Each row is a point. The window is the flat piece filled in between its corners: a triangle in 3 columns, a solid with four corners in 4, and so on. A path goes straight from each point to the next, and from the last back to the first. After which points does the path pass through the window?

Window, 4 rows:
-5.0	-3.6	-5.4	0.6
1.2	0.0	1.7	-7.1
-0.1	-0.3	1.6	-0.6
0.7	-1.8	-4.6	4.2
Path:
(1): 0.7	-6.2	-5.7	0.0
(2): -2.9	0.7	-4.4	4.3
(3): -3.9	1.5	-4.3	2.4
(4): 2.8	-3.4	-0.7	-0.4
(5): 0.1	-3.3	-2.2	-3.7
(6): -4.0	0.5	-2.8	-3.0
(7): 3.5	4.7	2.9	-7.6
(8): 0.1	-5.3	1.8	-3.8
(9): 1.6	-4.8	2.7	-0.9
(10): -1.7	3.3	-0.3	-0.3
(11): -1.5	1.2	-6.3	0.4
(12): 1.6	-2.6	-1.2	1.8
Through the window after points: 3, 9, 11

Window, 4 rows:
2.8	-1.7	3.6	1.7
-0.3	1.1	6.6	-2.3
2.4	3.4	-7.5	-2.7
-0.6	0.1	-1.2	1.0
Path:
(1): 2.1	2.7	-1.7	2.5
(2): 2.7	-2.8	0.7	-0.6
(3): 4.2	-1.9	-5.7	-3.4
(4): -0.9	7.6	-1.7	0.1
(5): 0.8	6.9	-2.7	-0.5
(6): 2.5	-1.6	-6.1	-3.4
(7): 1.8	-1.6	4.3	-2.2
(8): -1.1	3.5	4.0	0.9
Through the window after points: 3, 5, 7

Window (6 x 6):
4.1	2.6	-3.1	3.8	-0.7	1.3
-2.8	-2.7	3.6	1.7	-5.2	3.2
0.9	0.8	-8.5	-2.0	2.4	-3.8
-0.7	0.3	3.2	-7.5	-5.1	-0.8
3.3	2.4	0.2	2.7	0.7	-2.7
0.7	5.2	1.4	-1.0	0.8	0.1
Path:
(1): 2.6	1.3	-0.6	-2.6	0.3	-1.5
(2): 3.2	-1.2	-0.7	-3.0	2.5	2.8
(3): -0.1	1.6	-3.7	2.0	-3.2	-4.4
(4): -1.0	0.0	2.4	-3.8	-9.1	-6.8
(5): 0.0	0.5	1.8	-5.0	-1.0	3.4
(6): 1.7	-1.3	-0.6	-0.4	0.0	3.3
(7): 2.1	4.8	-1.3	4.8	-4.7	-1.8
(8): 0.3	9.9	-2.0	-0.5	-2.2	-0.3
Through the window after points: 4, 6

Window (6 x 6):
-3.7	6.6	4.4	-7.9	-3.4	0.0
-4.3	2.6	-0.2	0.9	-1.6	1.4
4.0	-3.7	6.6	-1.9	1.9	-7.4
1.2	0.0	-4.6	2.0	-1.0	2.7
-1.4	-1.7	-1.0	-1.7	1.8	0.1
1.4	-4.7	-0.9	2.2	-0.6	3.4
Path:
(1): -3.4	-1.2	0.5	1.2	-2.7	-2.9
(2): 0.6	-4.0	-0.2	-2.5	-0.5	-1.7
(3): 0.0	2.5	3.2	-0.2	4.9	0.1
(4): -2.6	4.3	-0.3	1.1	-0.6	2.4
(5): -4.3	-4.2	-4.9	-4.3	-4.9	2.3
(6): -2.8	2.9	-0.2	0.2	-5.7	-3.1
(7): -1.9	-0.1	1.6	0.0	1.8	1.4
(8): 2.1	1.7	7.2	3.0	0.8	3.5
(9): -1.6	-3.1	-3.5	-1.3	1.2	-1.1
(10): -3.6	1.9	0.7	-7.1	-6.9	-0.3
(11): -2.4	6.8	5.1	-3.9	1.1	0.4
(12): -2.3	5.8	0.1	-2.0	1.6	6.1
Through the window after points: 6, 10, 12

Window (8 x 8):
-3.1	-3.6	0.6	6.0	-5.1	-3.8	4.5	1.6
1.4	-2.4	-1.7	-2.1	0.6	-0.9	-2.3	-3.2
2.9	7.7	3.1	2.5	-2.9	5.2	2.2	-1.7
4.2	-5.6	-2.9	0.1	-2.2	-0.1	4.1	-4.2
-4.1	-4.4	-4.6	2.5	3.7	0.3	6.8	-1.2
-4.5	4.7	-3.3	-1.2	-5.9	4.3	-3.2	1.6
4.9	-0.2	-3.2	0.5	-0.7	0.7	2.4	1.0
3.6	-5.0	-3.2	4.9	2.3	4.2	3.6	-1.2
Path:
(1): -2.6	-6.6	1.4	0.0	-3.2	3.6	4.9	-0.3
(2): 1.3	-2.6	1.1	-4.1	-0.6	1.1	-1.3	-2.4
(3): 1.4	-1.3	-4.7	2.3	0.7	-1.7	-0.7	-2.9
(4): 0.0	2.3	-1.5	7.2	-8.2	-2.2	0.3	-2.7
(5): -2.8	-3.8	-1.3	-0.2	-0.1	1.9	3.4	2.9
(6): 0.6	0.0	1.4	0.5	-0.7	3.5	1.2	0.9
(7): 0.0	4.8	-2.1	4.7	-3.3	1.5	2.4	-1.9
(8): 0.7	2.2	-4.8	7.1	-1.0	-3.2	1.0	0.8
Through the window after points: 2, 4, 8

Window, 8 rows:
-2.0	-9.1	-2.4	-6.7	-2.8	-4.1	-1.5	5.6
2.2	4.2	4.3	-6.9	-3.5	2.7	4.3	-3.0
7.0	-0.8	0.8	-1.7	-1.0	-1.1	-4.6	4.1
0.1	-4.9	-0.9	-0.8	2.7	2.7	-9.3	2.2
2.3	-1.0	1.2	1.9	0.6	0.1	2.5	2.9
1.1	-0.9	-1.2	1.0	-0.1	1.6	-8.1	-8.3
2.5	4.4	-4.7	1.3	-4.3	0.8	0.8	4.1
-2.0	6.3	7.2	1.3	-1.7	0.1	1.0	-2.9
Path:
(1): -1.4	-4.7	5.6	5.2	-6.5	-2.2	-8.6	-2.8
(2): 2.0	-3.9	4.3	-3.3	-2.5	-0.3	-4.2	0.9
(3): -0.4	1.9	-2.2	-0.2	2.6	-0.6	-1.5	0.2
(4): -0.7	1.9	0.5	-1.6	3.7	-2.3	0.7	3.9
(5): 4.2	-2.6	1.9	3.3	-3.4	2.5	1.0	-0.4
(6): -0.1	-4.1	0.1	-0.8	-3.0	1.6	-7.3	1.0
(7): 5.0	3.0	-1.8	2.5	5.0	-3.8	6.1	4.0
(8): 2.7	1.7	-0.6	-4.2	2.7	-0.5	-4.1	0.8
(9): -0.4	-4.1	3.2	-2.3	-2.4	0.2	-2.2	0.7
(10): 1.3	-2.0	1.2	-1.2	-3.5	1.6	-1.5	0.4
(11): -2.3	3.0	5.5	-6.5	4.3	-5.3	2.2	-0.7
(12): 0.4	1.8	0.5	-3.8	1.9	-2.3	-2.5	-2.8
(13): 1.8	-0.1	1.7	-2.9	-3.5	2.8	-0.2	-2.3
(14): 0.1	-2.6	0.2	1.0	-4.6	-1.4	-1.1	0.4
(15): 2.1	-0.9	-1.1	-3.4	1.6	0.1	-0.9	3.5
(16): 1.1	-2.4	-2.6	-3.9	0.5	0.0	-1.7	-0.1
Through the window after points: 4, 12, 14, 16

Window:
1.7	-2.0	-2.8	-4.4	-5.8	-5.5	-5.6	3.8	2.1
-1.8	0.1	0.8	2.3	-2.0	-1.7	7.1	-2.6	3.8
1.5	-3.2	1.4	-1.9	-3.5	-5.4	-2.1	-2.8	-2.0
2.4	-1.3	-7.4	-2.5	7.2	1.9	0.5	-2.3	0.7
5.0	-3.7	4.5	-5.5	-0.2	8.2	5.6	2.3	-3.1
0.4	-1.2	1.7	-1.6	7.2	-1.0	-1.8	4.1	2.3
-0.4	-1.7	4.8	-6.2	-4.6	5.1	-0.4	1.2	-0.6
-1.8	1.9	-4.1	7.5	1.0	1.5	0.1	2.8	4.5
-2.4	1.1	-3.0	-1.1	-3.6	-5.6	2.2	-1.2	-2.7
Path:
(1): 5.0	5.8	-0.1	-1.5	1.8	0.0	5.5	-0.3	2.0
(2): 2.8	1.6	1.7	-2.0	-4.1	2.9	-0.4	-1.4	1.6
(3): -3.2	-6.0	2.1	-6.1	0.2	2.9	1.1	4.7	-2.1
(4): -2.0	-5.2	-2.2	0.1	-0.9	-3.1	-0.6	1.3	1.6
(5): 3.5	0.8	1.5	-1.8	-2.0	-2.4	-0.8	-3.6	-2.2
(6): 5.6	3.5	2.9	-2.6	-3.0	0.0	1.7	-0.7	-1.6
(7): -1.1	-3.5	-0.8	-1.4	1.6	2.0	2.7	2.1	0.0
(8): -3.1	-6.9	2.1	5.5	3.7	4.3	3.8	1.9	-1.8
(9): 2.2	1.3	0.1	-5.1	-1.2	0.3	2.6	-1.2	0.4
(10): 6.2	1.3	2.9	-3.1	-2.7	-0.3	1.2	-1.8	-1.0
(11): -5.2	-5.5	-1.7	0.0	1.1	4.6	5.4	4.0	2.0
(12): -2.2	-4.5	-2.1	-0.5	-3.9	-2.0	-1.1	-1.0	-2.0
Through the window after points: 2, 4, 6, 10

Window:
-0.5	-4.5	-5.1	4.9	-1.0	0.0	-4.8	0.7	-7.3
-1.8	6.8	7.6	-2.4	3.7	1.8	-0.1	0.0	3.3
-4.7	3.3	-0.2	2.1	-0.8	3.6	2.0	0.2	-0.4
2.7	-7.5	-6.1	2.4	-3.3	-2.5	-1.3	3.8	-3.6
-6.8	-3.2	-6.2	0.8	3.0	1.2	-1.6	0.2	-2.7
4.9	2.7	-3.1	2.3	-0.3	-4.8	-0.1	-0.1	-0.4
-2.6	4.3	2.9	4.1	1.2	-1.8	-2.0	3.6	3.2
-5.2	2.7	-1.0	0.1	-0.2	4.6	-4.6	-0.3	3.1
-4.1	2.6	-2.7	-1.7	-1.2	-0.5	-2.1	2.9	-3.3
Path:
(1): -4.6	2.5	-8.0	-1.0	6.1	3.5	-0.2	5.6	-1.2
(2): -3.2	-4.2	-2.1	2.4	-1.3	-1.4	-2.3	-1.5	-2.2
(3): -3.6	2.0	0.0	2.4	-4.3	-2.9	-2.6	-2.3	-0.8
(4): 3.6	-0.4	-2.0	-0.6	5.8	0.9	-1.0	6.0	-0.7
(5): -1.9	1.4	-4.6	-0.9	1.7	8.0	-5.5	1.8	1.8
(6): -5.7	2.6	0.9	1.4	-1.3	0.4	-2.5	-0.8	2.0
(7): -5.9	-4.0	-2.3	2.2	-2.2	-2.2	-4.7	-1.8	-1.1
(8): 2.3	1.8	-4.4	4.0	1.6	4.3	0.4	3.9	-7.2
(9): 0.4	0.6	-5.1	0.8	1.4	2.3	-3.1	3.6	-0.1
(10): -7.3	0.2	1.5	4.4	-2.8	-3.1	0.1	-1.2	-2.1
(11): -2.9	2.4	1.0	0.3	-1.4	-1.6	-1.7	-1.4	1.2
(12): 0.9	2.2	-5.1	2.6	1.5	2.4	-1.3	3.1	-1.0
Through the window after points: 1, 5, 7, 11

Window:
1.0	-3.3	-3.8	-2.9	4.9	0.4	-2.3	2.0	-2.2	2.8	4.5
2.7	1.5	5.7	-0.8	-2.5	2.5	-0.3	-3.8	-2.4	-1.6	2.3
0.7	-3.8	-1.2	-3.8	-1.0	-1.4	1.4	3.2	6.8	1.8	2.4
0.7	-1.6	-3.4	-1.0	1.7	-1.9	0.2	8.0	4.1	-3.1	3.9
-3.5	-2.4	-0.9	0.4	-5.5	-5.7	4.0	5.9	2.4	1.8	-1.6
2.7	-3.4	-6.2	4.2	-8.4	-1.3	1.9	5.8	4.2	2.0	-2.5
4.5	-2.2	3.4	2.4	4.8	-0.1	-3.7	-0.8	-1.0	2.0	1.4
-5.2	-1.1	4.0	0.1	0.1	4.9	1.5	-4.5	1.5	-0.7	-2.2
0.4	1.5	-4.3	2.7	6.0	0.4	-4.2	2.1	1.7	8.1	6.7
-1.9	-1.3	1.4	0.4	2.5	-2.1	-10.1	-1.9	-1.8	2.1	4.5
2.1	4.5	2.9	-1.5	-2.3	3.3	3.7	-7.7	1.6	-2.1	-7.9
Path:
(1): 1.9	-2.1	-1.3	1.9	0.9	-1.5	-2.1	-1.2	1.3	-0.8	1.5
(2): 3.1	1.9	0.4	0.7	0.9	-2.0	5.7	-6.5	10.5	-1.9	0.5
(3): -0.6	-2.2	0.4	-3.4	-2.0	2.0	-2.8	3.4	-2.3	2.2	-1.7
(4): -1.7	-1.1	-0.1	-2.2	1.2	2.9	-2.3	6.5	1.9	0.3	-2.1
(5): 2.1	-1.6	-0.2	2.0	1.1	0.4	0.7	-7.6	0.0	0.4	5.2
(6): 0.5	-4.4	1.0	1.1	-0.9	-4.4	0.6	-2.7	1.2	2.1	0.7
(7): 1.7	7.0	0.2	-2.1	-1.6	8.4	-1.9	7.9	4.2	-1.5	0.8
(8): -2.0	-0.1	0.5	-0.3	-1.8	2.9	-0.3	2.8	2.5	2.2	-3.2
(9): -1.7	-3.3	-0.5	1.0	-0.5	-4.5	1.8	-1.1	0.5	0.3	3.9
(10): 3.6	0.2	-2.2	-0.2	3.8	-1.5	4.3	-2.9	3.7	-0.8	4.4
(11): -1.5	-3.1	0.6	-1.0	-3.3	2.3	-7.3	7.4	0.4	2.1	-2.2
(12): 1.5	1.0	0.9	-2.4	-0.1	-0.4	0.1	3.3	1.9	3.4	0.5
Through the window after points: 2, 8

Window, 11 rows:
5.9	-3.0	-1.1	1.1	-5.4	-1.7	-1.9	-1.0	-3.5	-0.1	0.6
-2.4	-3.5	-3.7	0.7	6.1	5.7	-0.8	-1.6	-2.1	-0.3	-1.3
2.7	4.3	0.9	1.1	-5.8	-1.6	-4.7	0.4	-5.4	-1.4	-2.0
-0.8	0.2	3.4	2.6	-4.2	1.9	-2.8	2.3	-1.8	-2.3	3.5
3.2	0.3	-3.6	1.6	4.6	-0.1	2.8	-0.8	1.8	-8.9	-4.8
-0.9	-0.3	1.5	3.6	-5.1	-1.7	-6.6	-4.0	-1.9	-2.4	1.4
-3.7	-2.5	1.0	1.0	9.1	3.1	3.4	-4.1	0.7	4.9	0.6
-2.0	-4.1	1.4	-0.7	5.1	4.2	-2.8	-1.1	5.1	5.2	-2.5
4.2	1.3	-0.6	6.2	-1.3	1.0	-4.6	-0.3	-1.3	0.3	1.0
-2.3	-4.6	1.5	1.8	9.7	0.2	-1.4	0.6	-2.2	-0.2	-0.7
3.7	1.1	-3.5	-2.5	6.8	0.4	-0.9	-1.5	0.5	-5.8	1.0
Path:
(1): 5.1	-1.1	3.8	2.9	9.1	5.3	-3.8	-3.7	-2.3	-2.7	0.8
(2): 6.6	-2.3	1.3	3.7	-3.0	0.0	-1.9	-2.3	-2.6	-1.5	-0.7
(3): -2.2	-1.4	-5.3	-3.2	-0.1	-0.7	-1.7	1.5	-2.1	1.1	1.6
(4): 0.9	1.6	-3.5	2.4	-0.7	-1.9	0.5	2.8	0.7	-2.2	1.3
(5): 3.0	-2.9	2.6	0.6	0.9	2.4	-3.3	-3.9	-5.1	-3.2	-0.9
(6): 4.0	0.2	2.3	4.2	4.1	5.0	-3.2	-5.1	-3.7	-0.5	-3.6
(7): -5.1	-3.4	-2.8	-0.3	1.1	-3.0	-0.6	2.4	1.3	-0.3	3.7
(8): -2.2	0.0	-3.3	2.8	0.0	-0.5	-2.4	-0.3	3.2	0.5	1.6
(9): 5.0	-0.5	1.3	0.0	0.7	2.6	-2.3	-2.2	-3.9	-2.6	-0.8
(10): 4.7	4.9	7.4	8.1	-3.1	3.2	-4.7	-0.1	-8.6	-1.9	-4.0
(11): -1.6	-2.0	-7.7	-5.7	0.2	-4.0	-1.1	-1.3	3.5	-1.9	1.5
(12): -4.7	-0.9	-2.6	0.1	1.1	-1.0	1.1	0.3	0.9	0.9	-1.6
Through the window after points: 2, 6, 10

Window, 12 rows:
1.6	2.7	1.6	0.1	0.2	-2.4	2.8	4.9	-1.5	-0.7	7.4	-0.6
-2.7	2.7	2.3	-2.6	1.7	1.2	-3.3	0.3	-2.9	-1.9	1.9	-2.8
4.0	-3.5	0.2	-2.6	2.0	-3.0	-5.4	1.0	5.9	1.2	-1.7	7.9
-3.5	10.6	4.3	-2.2	-1.3	-5.6	2.0	-2.3	-7.2	-1.4	1.1	-1.3
3.4	-4.2	-5.8	1.3	3.0	-1.8	-4.4	4.7	0.6	3.2	-4.2	5.9
-0.9	-3.3	-2.1	-2.4	-1.8	1.5	-1.7	5.4	4.8	4.2	-3.4	7.5
1.6	-8.6	-0.4	0.7	-3.7	-1.9	-6.5	1.8	0.5	3.9	-2.2	7.8
3.0	-2.0	3.5	3.2	0.6	-0.3	-3.7	3.5	3.1	5.0	-4.3	3.3
-2.4	3.4	-2.4	3.5	-1.0	-3.1	-2.7	1.7	3.6	0.9	4.4	-0.1
-4.4	5.4	3.4	1.1	3.8	-0.5	2.2	-3.4	-4.6	1.2	4.7	2.4
-0.8	1.3	-0.7	-2.5	1.3	-4.1	1.3	-0.1	0.6	5.6	4.3	-3.5
3.6	6.3	-2.3	0.0	-2.2	1.7	1.7	-2.1	-0.5	1.9	6.2	-2.3
Path:
(1): -4.3	0.4	-1.9	0.9	-2.2	-1.0	2.5	-4.3	0.3	-4.7	1.3	-1.2
(2): 0.6	-0.5	-1.8	0.5	0.5	-1.3	-1.2	0.9	1.3	1.3	-0.8	0.4
(3): 4.1	3.0	5.4	-1.1	-2.0	0.1	-6.9	4.5	0.2	4.6	2.5	4.2
(4): -1.9	7.3	-4.2	2.2	0.1	-7.6	-6.0	1.6	-5.7	10.0	2.9	1.9
(5): 1.8	-0.4	1.6	-0.5	0.7	0.8	1.0	-0.3	1.3	-2.2	2.3	0.5
(6): 2.1	-4.1	0.2	0.0	0.3	-0.5	-1.6	2.1	2.1	0.8	-3.0	3.0
(7): 1.8	0.3	0.4	-0.9	-0.5	-2.6	-6.2	2.3	2.9	3.9	1.2	4.6
(8): 1.3	4.3	-0.6	-0.2	0.0	-2.2	-2.3	3.4	1.2	0.9	5.2	0.8
(9): -1.6	-1.3	0.3	1.5	0.1	-2.2	-0.1	0.7	1.0	0.8	1.2	1.3
(10): -0.4	0.5	1.9	0.4	1.1	-2.1	1.1	1.0	-0.9	-1.3	3.3	-0.2
(11): 4.0	6.2	-1.8	-1.3	-1.9	-1.6	0.0	8.6	0.2	6.2	8.5	1.4
(12): 2.1	2.8	2.7	-1.2	2.8	-1.4	-3.1	5.5	-1.8	4.4	3.2	2.2
Through the window after points: 8, 10, 12

Window, 12 rows:
-1.5	0.7	-0.8	-5.6	1.7	-2.0	6.4	-1.9	0.5	-3.5	-1.0	-5.4
-2.3	0.5	1.4	-4.1	2.6	0.7	2.5	-3.9	-8.1	-0.1	-0.5	1.0
3.4	1.4	-0.6	4.4	1.7	2.4	-3.4	-7.0	3.9	6.6	-0.3	-0.2
-1.5	1.1	0.3	-7.4	5.2	1.3	3.3	-3.1	0.6	-3.9	-5.2	0.2
-3.3	0.3	-4.9	2.9	-3.3	5.5	-1.8	3.4	-2.7	-5.5	-1.0	-3.0
-5.0	1.1	-0.7	-6.0	4.9	3.2	6.1	0.2	0.9	-2.6	2.2	-0.9
1.8	1.1	-1.6	-1.3	-3.3	2.6	-1.2	3.1	-0.6	-3.5	2.4	1.2
1.1	2.0	-0.6	5.1	1.4	2.3	-0.7	8.4	0.8	-5.2	-0.4	-4.3
-0.9	-0.1	-2.0	5.4	0.5	0.4	-1.6	0.9	1.0	-7.3	2.0	-0.3
1.1	-5.8	0.0	6.3	-0.3	0.7	-4.0	3.5	5.5	0.9	-0.7	-1.8
-0.1	0.8	5.7	5.2	-1.9	1.8	-1.7	-4.7	5.8	3.8	-2.0	0.2
-4.0	1.8	2.3	-9.1	5.2	0.7	0.3	-3.5	-0.5	-3.9	0.5	-5.0
Path:
(1): 4.4	-1.9	1.5	3.2	6.0	5.5	2.8	-0.1	4.4	-2.9	2.0	-0.3
(2): 0.1	-3.4	0.2	0.9	2.5	9.5	3.1	-3.2	2.1	-0.7	0.7	-5.6
(3): -1.4	3.3	1.6	-0.4	1.2	-2.3	-1.4	2.1	-0.7	-2.8	-1.1	-0.5
(4): -2.8	4.2	-1.4	0.1	0.3	1.1	-0.7	-0.9	0.6	-0.1	-0.1	0.1
(5): 1.5	-7.5	0.9	2.0	3.6	3.8	0.4	-1.2	-0.6	-5.0	-1.1	-5.7
(6): -0.5	0.9	0.8	2.3	3.1	7.0	3.9	-2.7	0.0	-1.6	0.6	0.2
(7): -3.8	-0.1	1.0	-5.4	-0.7	-7.2	-3.4	1.1	4.1	1.7	-0.9	-2.7
(8): -4.2	1.5	-0.6	-2.9	-2.7	-4.2	-2.5	-2.4	-0.2	2.5	-3.0	-2.5
Through the window after points: 2, 6

Window (14 x 14):
1.9	6.8	-5.0	2.3	1.5	-10.3	2.9	-3.7	-1.0	2.6	-2.2	-1.7	-0.8	-3.4
-7.8	3.0	0.5	2.6	0.5	5.9	7.5	1.5	1.2	2.8	0.1	-3.7	5.6	-3.1
-0.1	0.1	-3.5	-1.7	0.2	-4.1	3.0	6.9	-3.6	-2.9	-1.4	1.2	-3.3	-4.0
1.5	-6.6	2.1	-1.5	4.1	8.9	4.9	4.9	4.6	0.6	2.7	-5.5	-0.5	1.5
-1.1	3.6	-0.2	-1.1	-2.7	-5.9	4.5	-4.6	-1.7	-1.9	-5.3	-2.7	-3.3	-7.4
-4.0	-1.4	2.7	1.5	-1.8	5.0	0.6	7.3	7.4	2.3	-0.1	-6.0	0.2	1.7
-0.7	2.5	-4.8	-2.6	-0.7	-3.5	4.2	-1.8	1.5	-3.1	-5.4	2.4	-0.1	0.3
-1.9	1.9	-1.9	1.8	3.3	-2.8	-0.4	-1.8	-1.4	1.2	-6.7	2.7	-1.8	-5.7
-3.8	-0.7	1.6	3.4	-0.3	9.4	0.9	2.4	-0.8	-0.3	1.0	-8.4	2.4	4.4
-1.6	-5.7	-2.9	-6.1	-1.3	-4.7	-0.7	1.9	-1.8	1.8	0.0	0.6	0.1	-2.6
5.0	8.3	3.8	-2.2	-1.6	2.9	0.5	-0.2	1.0	3.9	0.9	-0.9	-0.3	1.0
5.7	7.0	-1.0	1.6	-2.3	-1.8	-2.3	-1.7	2.7	-1.7	0.2	-1.4	4.9	-5.7
-2.0	2.3	5.1	-1.3	2.8	5.9	-1.9	2.4	5.8	-2.0	8.2	-3.9	0.2	2.5
1.3	6.8	-6.2	0.2	-3.5	2.3	-2.7	-1.8	3.5	2.0	4.1	-1.5	-2.6	-4.9
Path:
(1): 0.6	3.0	-1.3	1.2	-1.8	0.1	1.2	0.6	2.2	1.1	0.9	0.7	-1.3	-1.5
(2): -3.5	-2.7	0.7	4.4	-1.5	-2.4	4.1	3.3	-3.0	2.6	4.3	3.2	-1.2	-3.1
(3): 0.4	2.3	-1.1	-4.4	1.1	0.8	-0.4	-0.7	2.6	-1.0	-4.2	-4.3	2.4	-1.6
(4): 0.8	3.9	-0.5	-2.8	1.2	-0.7	0.5	2.7	1.8	1.6	0.2	-3.3	0.3	-1.2
(5): 1.1	2.5	1.7	2.9	-2.3	2.3	2.8	-0.7	0.1	1.3	-1.3	0.7	-1.7	-0.9
(6): -0.5	-0.4	-0.8	1.1	-0.7	-1.1	1.8	-0.4	-1.5	0.2	0.0	0.8	1.1	-2.3
(7): -0.2	4.6	-1.9	-3.8	1.9	4.3	-0.1	5.4	6.3	2.0	0.5	-5.9	-1.3	-0.2
(8): 0.8	2.6	-1.2	-4.2	1.8	-0.3	-0.2	0.2	2.7	0.4	-0.7	-4.0	0.6	-4.4
Through the window after points: 4
